Every row gives one point. The window is the flat piece filled in between its corners: a triangle in 3 columns, a solid with four corners in 4, and so on. A path goes straight from each point to the next, and from the last back to the first. After which points does the path pass through the window?

Window (3 x 3):
[[ 20  -4 -44]
 [-45 -22  49]
 [  6  11  13]]
Path:
(1): [  5  26 -60]
(2): [-35  11   3]
(3): [ 17 -37   2]
(4): [-13 -32  55]
(5): [-48  -8  33]
(6): [-95 -16  21]
(7): [-10 -40  66]
(8): [ 37   4 -19]
(9): [  9  20 -45]
(10): [-31  23  14]
(11): [-11 -17  51]
(12): [ 32 -16   8]
(13): [-18  30 -43]
(14): [-44   5  39]
(15): [30 -5 59]
(16): [ 20 -16  -7]
Through the window after points: 2, 4, 12, 16

Window (4 x 4):
[[-13 -56 -26 -11]
 [  1 -13  61  34]
 [ 61  78 -49 -78]
 [-35  -5  -8 -22]]
Path:
(1): [ 34  66 -67 -26]
(2): [ 39   9   8 -95]
(3): [-31 -45   9 -53]
(4): [-20  13 -23  -2]
(5): [-14 -22 -19  39]
(6): [  9 -39  23 -12]
(7): [ 11   1  23 -25]
(8): [ 5  6 -4  7]
Through the window after points: 1, 3, 7

Window (8 x 8):
[[ 21  56   2  13   9 -38  44  30]
 [ 13  38 -17  38 -35  11  30 -53]
 [-68  95  -7  23 -35  81  25   8]
 [ 26  66 -32  -9   5 -43   2 -22]
 [-11  -7  -3 -42  58 -10  42  35]
 [ 36  -6  28 -48 -31  11 -27  48]
 [ 55 -18 -13   7  33  40  20  17]
 [-19  13 -22  10  36 -27  10  31]]
Path:
(1): [ -1  30  40  16  14  24 -10 -11]
(2): [ 4 25 31  0  6 -2 -8 -4]
(3): [ 20  10 -48 -21 -17  12  55  24]
(4): [ -7  41 -34  16 -14  30  52  23]
(5): [ 16  35  20  13  42 -40   0 -21]
(6): [ 25  35  13  17  34 -10  22 -17]
(7): [ -3 -13 -58 -13 -57 -10  29  13]
(8): [ 25   7  -8 -20 -26  -4   7  43]
(9): [ 23  23  30 -27   2   4 -14  18]
(10): [  6  29  48  -8   6  25  -8 -18]
(11): [  3  13 -34 -13  -7   3  15  25]
(12): [ 10  35 -51  13 -21  -5  35  -7]
(13): [14 36  5 13  8 -3 -9  3]
(14): [ 13  44   5  -2  16  -1  19 -25]
(15): [ 25  35 -61 -22 -30 -25  21  31]
(16): [ 26  37 -34  -4   0   4  44  20]
Through the window after points: 2, 8
